Each row is a point. Each table stands for the endless flat space through its points: a line for two points, a plane for three, and so on. Write the one point that lies in both, or say that there is none.
In the rows, 128 means zero.

First (3 x 4)
[[145 156 112 135]
 [153 142 144 158]
 [130 126 102 120]]
Second (2 x 4)
[[155 140 124 127]
 [162 142 126 122]]
They share: [141 136 120 137]

First (5 x 6)
[[171 132 144  91 150 126]
 [162 134 144  91 152 114]
 [144  80 173 142  99 122]
 [139 110 194 125 119  88]
 [151  78 132 133 105 149]]
Second (2 x 6)
[[164 122 148 121 117 119]
 [160 115 148 117 122 123]]
They share: [156 108 148 113 127 127]

First (5 x 8)
[[111 139  87 167 152 108 157 140]
 [172 131 130 156 173 103 160 159]
 [ 95 163  80 191 147 102 162 120]
 [114 124  86 153 153 113 153 151]
 [ 63 192 128 138  87  78 159 122]]
Second (3 x 8)
[[123 135  80 162 126 108 177 164]
 [107 135 112 158 150  92 163 156]
 [125 153 124 146 150 104 142 132]]
They share: [120 144 110 153 144 102 156 146]

First (2 x 9)
[[112 111 130 141 133 111 127 159 116]
 [112  91 120 111 123 146 122 134 131]]
Second (6 x 9)
[[148 117 143 148 103 168  89 148 166]
 [147 125 154 122  95 145 112 138 137]
 [134  99 179 123  98 187 123 116 148]
 [110 102 134 126 127 159 127 131 131]
 [109  94 140 141 125 146 117 169 111]
 [124 130  87 121 135  95 116 159 132]]
They share: no point

First (6 x 11)
[[111 121  93 132 194 127 134 132 128 134 107]
 [117 132 171 113 179 136 144 165 154 125 126]
 [151 126 131 136 149 108 118 178 157 112 102]
 [122 128 136 151 142 123 130 135 119 107 139]
 [114 122 144 123 188 133 182 155 129 141 119]
 [159  99 100 157 118  93 127 115 109  88 101]]
Second (2 x 11)
[[146 122 136 132 143 107 135 151 131 111 106]
 [151 128 143 128 137 102 140 158 127 115 103]]
They share: [141 116 129 136 149 112 130 144 135 107 109]

First (2 x 12)
[[110 105 156 116  88 144 149 125 162 118  81  94]
 [110 129 144  86 130 138 149 125 126 166 117 118]]
Second (2 x 12)
[[114 113 155  93 101 137 151 124 147 145  93 102]
 [118 109 160  85  93 133 153 123 150 148  87  98]]
They share: [110 117 150 101 109 141 149 125 144 142  99 106]

First (5 x 14)
[[115 130 124 126 155 111  92 135 116 106 101 143 121 137]
 [104 128 118 124 153 119 108 132 115  98 110 149 125 132]
 [ 96 130 111 124 152 129 117 134 112  97 114 149 121 134]
 [ 68 152 100 100 132 137 123 117 112 116 110 128  89 117]
 [135  80 122 156 174 131 107 184 125  68 103 182 119 156]]
Second (6 x 14)
[[ 83 177 102 120 199 173 129  96 126  92 110 120  93 128]
 [ 67 160  90 132 186 176 124 110 136 112 117 102  68 128]
 [ 89 127 114 121 128 125  99 154  92  90 119 138 118 160]
 [ 88 160  85 141 169 167 120 123 116  98 127 139  91 128]
 [ 61 137  93 132 137 156 104 146 108 100 131 107  81 154]
 [127 152  73 160 166 149 125 140 122 120 110 187 122 104]]
They share: [ 99 134 110 126 153 131 110 139 110 104 109 143 113 141]

First (5 x 18)
[[138 115 129 147 101 130 131 113 146 163 110 172 142 129 151 171 124 114]
 [106 112 164 178 114 133 128 191  98 109 145 104 138 113 158 147 178 126]
 [114 117 141 174 108 111 122 172 116 126 146 126 134 126 166 149 157 121]
 [109 140 139 137 106 137 110 119 130 149  94 135 165 120 135 147 140 103]
 [127 137 110 132  93 136  93  83 154 177  77 167 195 118 114 137 138  99]]
Second (5 x 18)
[[141  94 164 149  84 144 116 148 106 130 136 150 153 105 131 172 166 118]
 [117 111 169 135  92 162 105 158 105 155 103 121 134 106 137 148 171 125]
 [125  93 149 136  75 155 124 162  97 143 135 139 147  98 139 156 182 119]
 [163 115 171 194 101 129 115 100 105 103 148 174 147 138 125 208 142 130]
 [ 95 151 145 154 119 159 122 128 115 159  85 115 123 134 153 144 150 129]]
They share: [118 122 149 150 108 142 126 137 124 141 110 137 150 118 144 158 147 114]

First (4 x 20)
[[105 100 108  89 159 126  91 137  85 117 133 117 135 155 132 172 121 109
  117  95]
 [120 117 112 110 138 141  94 123 110 106 119 134 112 145 119 132 126 146
  113 126]
 [127  96 102 101 159 118  95 155  83 117 143 115 155 165 150 182 113 101
  145  99]
 [122 122 119  99 151 118  99 128  98 119 116 106 131 140 131 167 113 127
  123 107]]
Second (6 x 20)
[[120 149 112  95 163 139  82 156  86 108 175 124 147 141 136 132 121 120
  170 148]
 [133 106 115 109  96 142 116 172 100 120 138 114 158 159 147 144 147 121
  132 116]
 [173  94  74  85 185 126 115 154 104 111 143  90 145 124 138 184  98 122
  166 102]
 [128 130  88 116 160 187 118 141 117 106 109  84 182 163 152 178 100 139
  124  92]
 [107 133 140 151  98 159  88 142 110 105 113 135 136 169 123 127 119 125
  112 126]
 [125 105  88 110 144 130 137 159  97 133 125 102 196 186 174 166 147 133
  114 100]]
They share: no point

First (3 x 24)
[[134 161 135 112 115 129 135 127 127 163  99 116 143 118 119 120 146 103
  122 118 117  86 142 130]
 [136 166 139 105 112 121 135 138 118 177  92 107 142 116 117 128 148  94
  120 114 112  83 142 132]
 [113 152 132 118 121 141 153 115 139 145 102 128 158 133 131  96 149 124
  122 118 111  74 154 139]]
Second (6 x 24)
[[125 170 121 142 131 145 133 134 106 135 115 120 174 112 111 146  97 127
  127 134 135  88  90 157]
 [124 160 119 113  89 155 138 114 110 143 120 144 136  95 120 140 122 102
  123 109 100 116 118 135]
 [140 143 141 132 143 143 124 118 128 164  96 115 135 111 133 125 120 131
  102 124 137  93 128 115]
 [161 152 141 136 137 131 113 133 136 158  91  94 170 131 111 143 131 116
  122 148 138  97 123 134]
 [193 158 133 122 117  97  94 111 193 142 102  99 136 145  91  91 195  79
  161 152 157 101 172 104]
 [180 156 127 129 131  93  99 101 197 136 109 111 110 136 104  61 186  94
  159 137 174  89 174  92]]
They share: [144 157 129 122 117 137 123 113 137 147 111 126 135 112 115 120 140 107
 126 126 131 100 134 120]

First (4 x 24)
[[142 124 146 124 132 121 112  92 136 111 119 129 131 161 147 119 160 155
  134 126 154 102 162 135]
 [145 131 151 127 118 109 116  99 131 125 124 119 129 153 155 113 146 168
  138 108 142  97 150 131]
 [151 127 129 115 124 101 102 107 123 121 112 133 139 131 165 113 146 160
  146 102 156 125 162 129]
 [157 125 155 139 134 113 118  99 127 129 132 111 143 165 161 125 138 176
  144 108 150  93 150 137]]
Second (3 x 24)
[[148 147 149 133 114 127 116  82 114 108 102 120 134 170 171 134 178 166
  126  90 122 110 153 132]
 [136 131 133 113 114 103 120  94 138 124 118 136 126 138 151 102 146 154
  146 114 150 102 153 120]
 [140 135 173 125 110 127  84 110 122  96 106 112 110 162 147 122 186 166
   98 110 122 118 165 152]]
They share: [137 132 143 116 113 109 111  98 134 117 115 130 122 144 150 107 156 157
 134 113 143 106 156 128]

First (4 x 24)
[[117 152 111 127  98 102 118 137 131 150 123 124 135 138 143 103 154 143
  128 172 118  98 111 138]
 [139 129 111 110 120 120 105 148 137 136 101 119 168 164 169  91 134 158
  158 154 128  90 132 117]
 [129 153 109 129 114  75 128 155 128 134 134 103 122 160 133 110 126 138
  119 147 108 112 113 136]
 [117 166 107 140 106  63 135 152 122 142 148 106 103 146 117 114 134 127
  101 155 104 114 106 149]]
Second (6 x 24)
[[137 141  88  92 116 121 110 166 111 117 114 127 134 147 141 109  87 163
  159 159  88  71 126 115]
 [114 170 142 137 105  98 133 142 136 130  99 122 105 165 164  78 123 133
  132 121 116 114 124 150]
 [125 146 100 103 105 125 118 128 127 151 124 111 140 131 132  76 136 120
  157 146 122 111 124 115]
 [167 172 125  99  76 121 126 147  87 113 126 134 140 141 156  50 131 135
  175 127 115 112 148 131]
 [152 162 126 115  87 109 126 137 109 133 126 123 146 146 154  60 152 129
  156 135 129 120 136 133]
 [134 144 109 118 105 102 106 147 134 141 128 106 156 150 151  99 154 145
  143 162 128 104 131 127]]
They share: [130 143 110 121 113 100 116 148 132 139 118 115 144 156 150 100 136 147
 137 156 119  99 121 129]

First (4 x 24)
[[124 121 151 138 136 115 124 149 141 135 138 149 152 120 107 144  94 147
  145  92 152 125 147 132]
 [138 135 151 140 136 107 120 161 125 135 142 159 138 134  95 128  96 145
  149  94 158 113 139 118]
 [112 121 143 142 136 111  92 161 101 119 142 141 140  92 135 144 114 167
  161 124 136 153 151  96]
 [119 108 138 128 161  82 110 157 128 119 159 121 138 109 129 146 100 161
  148 115 174 127 122 119]]
Second (3 x 24)
[[135 100 154 153 101 120 141 168 147 155 141 132 135 127 140 148  94 144
  171  71 151 117 163 133]
 [ 93 140 145 128 147 118 106 137 118 132 122 154 165  96 104 151 104 165
  129 111 134 148 138 129]
 [ 79 152 144 119 161 112  99 130 117 133 115 164 175  93  92 146 110 170
  115 119 129 151 129 133]]
They share: no point

First (5 x 24)
[[143  93 130 102 132 167 143 155  78 114 177 142 183 126 134 102 134  73
  100 119 127 129 148 129]
 [127 132 118 138 165 156  73 133 117 124 126 126 120 153  94 108 153 101
  126 178 141 142 140 142]
 [150 137 100 104 150 151  90 143 137  76  75 146  75 139 137 122 156 129
   98 197 169 192 139 102]
 [133  98 105 103 132 151 120 135  89 119 155 100 157 116 140 125 147  99
   90 142 158 132 178 136]
 [141  90  91  94 164 148 143 115 121 104 120 149 131 151 139 128 152 114
  104 165 145 170 146  99]]
Second (5 x 24)
[[135  78 134 127 156 163 102 123  89  96 150 127 109 135 128 138 118 122
   95 140 180 180 124 112]
 [138 135  95  93 142 184 104 166 108 138 119 144 147 131 154  91 142 131
  113 167 170 158 167 132]
 [161  70 118 129 159 166 121 112 113  76 151 136 105 140 124 147 128  93
   82 147 151 159 113 114]
 [152 119  85  81 135 149 125 133 130  84 142 169 145 146 120  92 170  52
   96 188  89 133 146 124]
 [120  98 125  97 135 135 113 135  90  85 147 139 126 132 108 112 145  88
  102 159 140 179 133 105]]
They share: no point
